Rows are points. Each copy is the shape, with its points in the same order, stretched, turned, moved and blurred by noise. Say if it was mirrored as well.

Shape (6 x 3):
[[ 51  55 -19]
 [ 18  30  61]
 [ 53 -65   1]
 [ 10 -41  22]
 [ 18  22   6]
 [-32 -24  85]]
Copy 1 (6 x 3):
[[ 63  90  11]
 [  0  54 -39]
 [ 70 -14 -63]
 [ 15  -3 -34]
 [ 28  33 -10]
 [-45  -7 -35]]
Copy 1 is: mirrored
Copy 2 (6 x 3):
[[ -1  63 -14]
 [-42  -5 -60]
 [ 64 -28   1]
 [ 13 -38  -2]
 [-12  17 -10]
 [-48 -69 -39]]
Copy 2 is: mirrored

Shape (10 x 4):
[[-37  15  23  22]
 [ 40   8  33  14]
 [-37  45 -14  21]
 [-30 -35  -2  23]
 [-14  -9  -1 -48]
 [ 37 -38 -11  16]
 [-45 -11 -16 -41]
 [ 17 -10  57 -60]
 [-44  11 -13 -46]
 [ 31 -26  28 -63]]
Copy 1 (10 x 4):
[[ 23  10  54   1]
 [ 35  38 -28 -21]
 [ 41  -7  46  46]
 [-31 -11  37  -8]
 [ 39 -57  15 -11]
 [-23  -1 -43 -12]
 [ 22 -73  46   4]
 [ 68 -21  -2 -67]
 [ 47 -71  48  12]
 [ 45 -39 -26 -51]]
Copy 1 is: mirrored
Copy 2 (10 x 4):
[[-22   1 -21   8]
 [ 61   5 -20  -2]
 [-31  46 -14  22]
 [  0 -26  26  19]
 [ 24  19  32 -50]
 [ 65  -8  45  27]
 [-10  27  35 -34]
 [ 72  18  -7 -95]
 [ -8  39  27 -45]
 [ 84  18  23 -83]]
Copy 2 is: mirrored
Copy 3 (10 x 4):
[[-17   8  -2  48]
 [ 43   1  29  12]
 [-31  38 -26  20]
 [  4 -35 -31  46]
 [-29 -43   3 -11]
 [ 55 -39 -18   4]
 [-50 -42 -21   3]
 [-12 -52  65  -3]
 [-61 -24 -11  -8]
 [  6 -67  46 -25]]
Copy 3 is: only turned
Copy 4 (10 x 4):
[[-50  26  16 -14]
 [ 26  28 -23 -20]
 [-37  43  53  17]
 [-48  -3 -21  16]
 [ -5 -38  34 -11]
 [ 11 -12 -44  31]
 [-37 -42  45   0]
 [ 27 -30   3 -74]
 [-25 -33  65 -11]
 [ 39 -50  -7 -41]]
Copy 4 is: mirrored

Shape (12 x 8):
[[-15   5  20  42 -12  11  12 -12]
 [  6  14  20 -17  27  17 -21 -13]
 [ -7   7 -21 -32  -2 -12 -95  14]
 [-19  16 -32 -28  -9   1 -50  32]
 [-13  -2 -10  39 -12   3  15  12]
 [-21  -1  18 -20   6 -35   4   2]
 [-52  -7  18  33 -24  38  28 -18]
 [-28  26   4 -15 -14  15  20 -23]
 [ 20   7   4 -35  31 -17   4  10]
 [ 20 -38  12 -35  38  14  24 -27]
 [ 19  -6   2 -33 -36  19 -56  25]
 [-22   1  19 -34  27  -6  11  41]]
Copy 1 (12 x 8):
[[  0   4  -2  -1 -13  15 -21 -13]
 [ 29  -8  10 -16  36   0 -14  20]
 [-35 -13  47 -52  66 -20  -1  58]
 [-41 -19  13 -44  39   1  13  55]
 [-27 -12 -19  -4  -8  10  -8   0]
 [  6 -25  19  -4   5   1  42  11]
 [  3   1   1 -37 -25  40  -8 -35]
 [ 14  14  -5 -27   2  34  23  11]
 [ 20 -28 -11  -2  30 -15  23  39]
 [ 49 -29 -20 -28  29 -28  13 -15]
 [-16   1  19 -62  13 -37 -17  60]
 [ 14 -59   4 -15   7  10  29  34]]
Copy 1 is: only turned
Copy 2 (12 x 8):
[[-22   3 -42  19 -16  29  11  30]
 [ -4 -11  -3   3 -38  -6  39 -16]
 [ 80 -20 -13 -19 -20 -46 -13 -24]
 [ 62 -11   8 -19 -14 -18  -3  17]
 [ -3  18 -22  12   3  45   4  40]
 [-23  -2   9  -3  17 -12  12   7]
 [-33 -29 -29  34 -16  34  18  67]
 [-32 -28  -7 -14 -27   6  29  54]
 [-11  12  38 -20  -9   7  37 -24]
 [-43 -26  38   2 -18  29  63 -31]
 [ 54 -26  11 -13 -39 -12 -48 -22]
 [-10  12  52  11   8 -11  21  16]]
Copy 2 is: mirrored
Copy 3 (12 x 8):
[[-24  -4  11  17  -7 -36  22 -13]
 [  1 -29  -1  -3  16  11  15 -31]
 [ 33 -31 -63 -21  -7  25  -9 -57]
 [-10  -9 -40 -14  -6  14 -41 -36]
 [-25   1   1  17 -15 -29 -12  -3]
 [ 18 -27 -13  -3  19 -12  -1  27]
 [-69 -15  39 -12 -33 -38   8 -12]
 [-32   0  -1 -28  13 -21  11   3]
 [ 30  -8  -6   3  32  23  -3   9]
 [  3  -9  47 -24 -10  30  26  20]
 [ 21   4   7 -35 -22  -4 -31 -40]
 [ -2 -28  12   0  27   0 -44  11]]
Copy 3 is: only turned
